Every row gives one point. A path goes straight from each point to the next, and from the last back to the first. The post is the endless flat space through its rows: a point in 2 columns, a line in 3, a plane in 4, and so on, so that a path can go around it. Count how often the path circles the post. Going back the other way cancels.

Post:
[[3.3,-1.9]]
Path:
[[5.5,-5.8],
[6.6,-0.4],
[4.7,2.5],
[-6.7,3.2],
[-0.7,-8.7],
[-1.2,-2.2],
[0.6,0.2],
[-0.6,-5.8]]
Times around: 1

Post:
[[-3.8,-1.9,-5.5,7.8,-5.2,0.0,1.5,-4.9,6.2],
[-3.5,0.1,-6.0,1.6,-5.6,1.5,-3.9,5.7,-7.1],
[-3.2,0.7,3.0,-7.2,-3.1,-1.3,4.3,-3.9,-3.0],
[-2.9,-6.1,-3.2,6.5,-7.5,11.5,-7.6,-6.1,-0.9],
[-4.7,2.8,-3.9,-5.7,8.4,-2.3,2.8,1.6,5.2],
[-3.7,-1.2,2.7,-3.4,0.8,4.4,4.9,3.0,6.0],
[-3.4,-2.7,5.9,3.8,-0.6,6.0,-7.6,1.8,-4.5],
[-3.8,6.0,-9.8,2.4,2.6,-2.5,7.7,-1.2,-4.2]]
Path:
[[-6.4,-2.5,-0.9,0.0,-0.5,0.3,-4.8,0.3,3.5],
[-4.9,0.0,-1.1,4.9,-4.6,11.0,-2.1,-1.7,-2.7],
[-0.3,6.6,-9.8,-2.4,-2.2,6.4,0.0,-5.7,-0.4],
[1.1,-0.1,-2.8,2.7,-3.6,2.0,3.1,-0.2,1.3],
[-1.5,-3.0,-1.2,-0.6,-2.3,2.7,0.7,0.6,0.3],
[-4.7,-6.3,1.7,2.4,1.3,5.9,1.1,-3.5,-5.7],
[-5.6,-1.4,1.5,5.5,-4.5,1.6,0.1,2.4,-4.3],
[-6.7,2.6,0.7,5.9,-1.6,0.8,0.1,-1.3,2.1],
[-3.2,3.6,-0.3,2.3,-5.0,1.1,9.1,7.0,5.2],
[-0.8,1.0,-5.3,-2.8,-4.0,2.6,-0.7,1.3,-2.6],
[1.2,-5.8,-0.2,-3.9,0.0,0.4,0.2,-0.6,-4.1],
[-4.7,-8.5,-5.7,5.0,-5.9,-2.7,-4.2,-5.7,-5.5],
[-10.7,-1.1,-2.7,-2.1,2.6,4.1,4.9,-5.3,-4.1],
[-6.6,1.7,-4.6,0.4,-2.6,1.9,0.6,-2.6,-0.7],
[-10.3,1.7,-2.2,-6.4,-4.7,1.8,1.1,-3.9,1.8]]
Times around: 2

Post:
[[1.7,1.9,-1.5,-0.9,1.2,-1.9,2.8,-1.0,-9.8,0.1,-1.5,0.0,1.2,-5.3,-1.5,-0.9,0.3,-2.5],
[0.6,-3.3,2.3,-2.7,-3.7,3.3,4.5,9.2,-4.8,3.4,-1.9,5.4,-7.6,-11.6,9.1,3.8,0.2,4.9],
[0.7,1.5,2.2,-4.2,-4.6,-0.2,0.3,-0.8,-5.1,-0.3,-7.4,-0.9,-0.7,0.1,-2.3,1.1,1.8,7.3],
[8.9,-4.9,3.2,0.1,-3.9,-2.0,-2.9,2.3,7.2,6.6,-0.7,1.4,16.4,0.4,3.2,2.0,-0.7,0.6],
[-2.9,-3.0,-5.2,-4.7,1.6,0.2,5.0,12.9,-4.3,-2.3,0.8,2.9,-7.3,-4.0,-5.3,-1.4,0.8,3.7],
[3.6,-0.6,3.7,-1.0,-2.3,1.0,8.1,6.7,2.2,0.8,4.3,-0.7,-1.7,1.9,5.0,-9.8,-0.2,-0.4],
[0.3,-0.2,-8.8,-2.8,-3.0,5.6,2.6,-1.9,-3.0,-6.5,-0.5,0.5,-1.8,-1.4,-2.8,1.2,-2.8,0.3],
[-0.6,-6.8,1.2,1.9,3.6,-1.2,-8.9,-11.1,7.5,8.4,6.4,-0.7,-1.1,2.9,1.9,-10.2,0.7,-2.1],
[4.5,0.4,0.5,-6.3,-5.5,-3.0,4.7,-1.4,4.3,0.2,1.1,-4.3,10.4,-6.9,-1.2,-1.4,0.5,6.3],
[-1.4,-3.4,2.6,-9.9,-3.9,-1.5,-2.9,-5.1,-3.1,6.3,2.5,2.4,2.2,0.9,3.0,1.6,-3.1,-0.4],
[-4.7,1.0,-3.2,4.7,0.3,-1.3,7.9,0.0,-2.9,5.4,-2.5,-2.2,-3.1,1.5,-1.1,1.7,-4.4,0.2],
[2.4,2.7,-0.5,1.5,5.8,0.2,2.9,1.8,-1.7,-5.1,3.0,-8.5,0.4,-1.0,6.0,5.0,-3.9,1.8],
[-3.6,-4.1,1.0,-8.1,-2.0,1.4,6.4,4.6,-3.4,-1.8,-5.6,-2.8,-5.6,-9.2,-0.1,2.4,1.6,-3.6],
[-7.0,1.7,2.4,10.4,-5.2,-6.4,-13.9,-5.3,2.7,6.0,7.7,-0.9,-4.0,3.5,0.3,4.7,-6.1,-10.3],
[-0.4,5.8,-1.2,-3.4,0.2,5.0,0.2,-2.5,2.9,7.2,4.8,-1.1,3.6,1.6,0.3,-4.3,8.5,-0.6],
[-0.4,-2.2,5.6,-4.6,6.9,-1.0,-0.1,-7.1,7.5,5.8,0.5,18.3,-4.2,0.8,-3.9,-5.4,9.2,-4.5],
[-1.2,0.0,-10.4,-3.3,-2.7,-5.7,2.5,-3.1,-2.3,-1.6,-2.0,-2.3,-2.5,2.6,1.5,0.5,5.0,0.1]]
Path:
[[0.0,2.8,-3.5,-1.5,0.1,-0.7,3.8,0.0,2.6,0.8,0.3,-2.1,-5.1,-7.7,-0.8,0.0,-4.4,4.1],
[1.9,-2.9,6.1,1.9,1.4,-1.0,-1.0,3.6,0.9,1.6,-1.4,-1.5,-1.9,-5.3,-6.8,-1.2,-5.1,2.1],
[-5.1,5.2,1.2,-5.5,-4.0,-2.7,11.7,-9.3,-1.0,0.9,3.8,6.5,-4.6,-5.9,-2.4,2.6,0.8,-6.5],
[-0.3,0.0,4.3,-0.1,-2.7,4.9,-2.2,-2.5,-3.2,-1.2,5.7,-0.3,-0.6,-0.5,3.2,-4.3,0.2,2.4],
[-2.2,4.0,-2.2,0.0,-3.5,3.2,-0.6,-4.1,-14.9,4.0,-0.7,6.6,-4.3,-5.0,5.7,-2.8,0.8,3.4],
[-4.9,1.0,0.2,-3.8,0.7,3.3,-1.8,1.6,0.2,1.2,7.9,2.9,0.9,0.3,-6.3,-3.2,0.8,-7.0],
[1.6,-4.1,4.5,-0.8,-0.7,0.6,5.0,2.8,-0.3,-2.5,1.9,5.6,1.1,-13.8,-1.8,0.2,-0.3,0.1],
[-0.9,-4.0,0.6,1.1,-3.6,-3.4,-3.8,-3.8,-4.4,2.1,-3.0,1.3,0.6,4.3,10.8,-6.3,-2.7,6.7],
[-4.2,0.8,-4.2,-5.3,3.4,-2.4,-2.4,2.7,5.5,3.5,1.2,4.2,0.5,-1.5,-2.4,-1.8,1.5,-1.9],
[-0.9,2.4,2.2,-4.9,-2.8,1.3,3.5,5.0,0.6,0.2,-3.5,1.1,-3.1,-2.7,-3.2,3.7,-4.9,-0.2],
[4.9,-0.9,2.3,-3.1,-5.5,4.1,-1.3,-2.3,-2.2,7.7,7.6,-2.8,-3.4,3.1,4.4,-5.6,1.7,-0.3],
[1.3,-4.6,4.6,-4.5,-3.8,3.2,3.6,-3.5,-3.2,2.5,-2.5,5.1,-3.3,1.3,-4.6,-7.8,0.9,9.2],
[2.2,-3.0,-2.0,1.7,1.5,7.2,3.1,3.3,3.1,0.5,0.5,4.0,0.8,-0.5,2.1,0.2,-0.1,7.1],
[-4.9,3.0,4.2,-3.6,-0.2,-8.1,-1.6,-0.4,-3.2,6.3,1.6,-1.7,0.3,5.8,0.4,-9.3,1.8,-1.1],
[2.3,2.0,1.5,-6.0,4.1,-7.0,-3.7,-0.1,3.4,3.9,-1.7,0.0,9.8,-10.7,4.3,7.4,-1.2,-4.2],
[8.9,-4.1,-2.2,0.1,-6.5,-2.2,-5.3,2.5,-6.3,0.1,-1.4,-3.1,-1.4,-7.2,9.7,5.3,-5.4,2.6],
[5.9,3.5,6.2,-1.9,-1.2,-4.1,3.2,0.4,-2.9,-0.9,2.4,-3.1,-1.7,-5.3,1.3,-9.7,-0.2,2.2],
[1.8,6.6,0.2,-4.9,1.1,5.7,-0.3,-0.5,-1.0,4.1,3.5,2.2,4.0,0.4,6.0,0.1,-1.5,-4.3],
[-1.9,0.3,-1.7,4.0,-3.0,-2.1,9.4,1.9,4.5,-2.0,-2.7,-2.7,3.3,-3.2,7.1,1.9,-3.4,4.0],
[-6.7,1.3,-0.4,-6.2,-3.7,-3.7,1.8,-4.4,-4.1,-0.5,4.5,2.8,-6.9,-0.6,2.6,0.7,0.3,-3.9],
[-5.7,1.3,-5.1,1.0,2.8,-6.9,1.8,-4.8,0.9,4.7,4.5,0.9,-2.2,4.2,4.9,1.1,-3.2,-3.6]]
Times around: 2

Post:
[[3.1,4.4,-9.6,-2.4,7.0,-7.7,-3.1,1.3,-2.5,-1.3,-3.7,-1.2,0.0,1.4,-3.7,4.2,-4.1,5.9],
[-1.5,3.0,-7.4,-5.7,7.4,-1.7,-3.4,7.9,-0.8,-4.4,3.2,-1.0,1.1,-1.4,-5.7,3.2,-4.1,0.9],
[-3.0,2.5,0.2,0.4,5.3,-1.5,6.9,-3.2,-6.0,1.0,-0.5,1.9,-3.5,6.0,-1.8,-3.3,-2.4,2.6],
[-0.4,-1.4,4.8,-2.6,-5.1,0.7,1.5,-4.7,3.7,5.1,3.5,-1.1,1.6,-1.9,-3.5,-0.8,3.5,0.6],
[-0.5,-1.8,-1.6,-6.2,5.0,-0.4,-9.6,-0.2,-0.5,-2.2,-2.3,2.2,0.0,0.0,-7.3,-3.6,-6.1,-2.4],
[-0.1,0.8,-0.3,-8.5,3.2,-0.9,-7.5,1.5,1.5,-2.6,2.7,2.0,1.1,-3.0,2.2,2.5,-3.1,-0.4],
[-2.0,3.5,2.6,-1.6,4.7,-2.9,2.4,2.6,0.8,-1.6,-5.7,3.3,-1.2,6.4,-6.1,4.4,-2.2,2.1],
[-5.1,1.8,2.6,3.1,-2.0,-2.1,-0.6,-3.9,-0.3,8.7,3.3,-0.6,-6.6,-2.8,-1.2,0.2,1.9,-2.2],
[-0.8,3.1,-1.6,0.4,8.7,1.8,-1.7,-4.1,0.6,0.5,-5.3,-2.0,0.1,2.5,-4.9,0.5,1.5,-2.4],
[-3.3,-2.5,-0.8,8.3,-5.1,2.7,2.2,-1.8,2.0,0.6,4.5,-4.3,-1.4,-3.4,2.6,-3.5,-1.0,0.2],
[-2.1,6.9,-3.5,-8.1,0.6,1.0,-1.8,1.1,1.5,-2.3,-2.3,4.0,3.2,-4.9,-2.4,-0.7,-4.6,-0.2],
[-1.1,-0.5,-6.2,-5.9,4.5,-0.4,-0.1,1.6,-4.6,-1.2,-4.8,1.4,-2.2,3.4,-2.8,5.9,-5.3,-2.9],
[3.0,3.1,0.4,6.3,-3.7,-3.8,1.6,-3.5,-1.7,-4.9,4.1,-6.3,-6.4,-8.0,-0.6,-3.4,4.9,-7.0],
[4.1,-3.7,2.6,5.8,1.7,-0.6,2.4,-1.5,-1.0,3.4,3.2,1.1,-5.0,-4.0,0.3,-1.9,1.0,-2.9],
[-1.7,-2.6,-5.6,-4.4,4.2,-5.3,-4.2,5.4,-3.9,-3.1,-6.6,0.8,2.7,-2.1,-1.4,0.3,3.3,1.1],
[-0.8,1.7,7.2,-3.0,-1.6,2.0,-1.3,0.3,3.7,7.1,1.9,-5.4,-2.6,-3.5,-0.3,-3.4,-3.0,-2.6],
[-2.0,0.2,4.4,2.8,-2.2,-2.9,1.7,-1.1,2.1,0.7,3.8,-4.9,3.0,-6.9,-1.0,-2.0,-1.4,-7.7]]
Path:
[[-2.0,-3.2,0.0,-3.1,13.9,-2.5,-10.6,5.4,-4.5,5.5,-4.7,-1.0,1.5,9.7,-8.3,-2.6,-6.5,2.1],
[-2.6,-3.2,-2.5,-3.2,-2.7,-6.8,-0.3,-0.5,-3.9,6.9,5.6,5.6,-4.1,0.4,0.3,0.2,0.6,7.0],
[-4.5,3.0,1.6,1.4,3.0,-5.9,-2.6,-0.5,1.4,3.8,4.9,-2.5,-7.9,-5.6,-4.2,-8.7,-5.5,-0.3],
[-1.7,0.8,1.0,3.4,-2.5,-5.0,-2.9,3.0,4.5,-9.3,-10.4,1.4,4.7,-6.9,-4.6,5.3,-4.3,-6.5],
[-1.9,10.1,-0.1,1.7,-5.3,2.1,5.1,-10.7,3.9,-4.3,-2.7,-5.2,3.6,0.2,-3.9,1.5,2.3,2.6],
[-0.5,-6.0,-4.8,-0.6,2.7,-3.1,3.0,3.8,-5.2,-2.7,-0.4,4.1,-4.6,-7.7,-4.4,-0.4,11.5,-1.8],
[-0.3,4.9,-2.8,-8.1,5.7,-4.8,-4.8,4.5,0.7,-4.0,-4.9,-6.6,3.1,-6.4,-3.9,-4.1,-3.7,-10.3],
[-2.4,1.5,-6.8,4.4,-4.0,-5.7,-4.3,3.4,6.9,-3.3,-2.0,-2.7,5.3,-10.7,-2.1,2.2,11.1,-1.4],
[-1.8,-1.1,8.8,0.8,1.0,2.9,4.4,-3.0,7.3,5.1,7.7,-2.2,-4.9,1.8,5.6,1.3,-1.2,0.2],
[0.2,-1.2,-2.1,6.0,-0.8,-2.1,3.5,-3.4,-2.7,-4.9,0.8,0.7,-4.6,-3.4,-6.1,1.1,6.6,3.3],
[5.1,-0.9,6.8,1.9,3.1,-3.3,1.7,-0.5,-2.3,-5.5,11.9,-0.1,-0.4,2.5,-10.3,-2.9,-7.9,-1.8],
[-5.0,-0.5,5.4,-2.6,-10.6,6.7,7.1,-2.8,2.5,4.0,1.4,7.5,-0.1,1.9,-1.1,0.4,3.9,1.4],
[4.8,0.3,3.0,-2.9,-1.8,-6.8,4.1,3.2,6.2,0.2,-0.9,-2.9,7.4,-7.0,3.9,-2.1,12.0,4.2],
[0.2,2.8,-6.9,-2.3,7.3,-9.6,3.9,2.1,-1.3,6.7,0.6,0.5,1.1,-2.4,0.9,5.0,4.3,7.8],
[-0.8,6.9,-2.9,2.8,1.5,-3.6,2.6,0.3,-3.9,-4.7,6.2,1.1,-8.0,-4.1,-4.6,-0.7,-1.6,2.1],
[-8.3,1.1,-4.8,-6.4,-2.1,-5.4,-0.7,6.0,-8.8,3.3,0.2,5.4,1.1,0.5,-1.7,2.5,-1.2,8.0],
[-3.2,4.6,4.4,-2.2,-0.2,-3.7,-3.0,-1.2,0.5,6.1,5.0,-3.1,-5.8,1.5,-7.3,-1.8,-4.5,-10.0],
[-2.4,-0.5,-6.9,-5.5,1.4,-0.6,8.9,3.9,-3.0,-7.1,1.2,-1.9,2.2,3.2,-2.6,5.3,-7.0,-9.9],
[-7.7,7.1,-0.7,-4.4,4.4,4.2,3.9,4.1,2.4,4.6,-0.3,-4.8,-4.5,0.4,-1.7,-0.6,-5.5,6.5],
[7.6,-1.4,4.3,2.4,2.0,2.2,0.0,-4.0,3.7,-6.4,1.5,-9.1,0.4,-3.9,1.1,2.0,6.5,-5.9],
[-0.2,10.8,-0.6,-3.9,-3.3,-0.9,3.2,1.0,-3.0,3.1,0.4,1.7,-3.8,-3.9,-7.6,0.0,0.8,0.8],
[-1.0,-6.3,1.1,6.6,2.4,3.3,1.5,-0.3,0.1,7.7,8.8,-8.2,-2.4,0.8,1.7,-2.7,2.9,0.8],
[0.2,7.4,2.2,-0.6,3.8,-0.7,4.5,0.0,-6.7,-4.0,9.4,5.3,-2.8,-3.6,5.5,2.7,0.8,0.2],
[-4.3,1.8,-4.1,-2.3,5.9,5.4,-8.5,4.4,6.5,2.9,-3.4,-4.1,3.8,-2.4,-5.1,1.1,-5.9,4.2],
[3.9,0.0,-5.7,-3.6,9.1,-2.0,-2.4,1.6,2.3,3.7,2.0,-3.3,-5.8,-2.9,-3.9,4.7,-2.4,-1.2],
[0.6,0.8,-7.5,0.7,5.2,2.5,5.5,-8.6,-4.7,-1.2,3.8,-9.8,-0.3,2.7,-3.3,2.6,-7.1,0.0],
[-2.8,-1.6,-1.8,-10.0,4.1,5.4,-0.9,0.4,-4.0,3.8,0.6,1.1,-1.4,4.8,-2.7,4.6,-3.4,2.7]]
Times around: 3
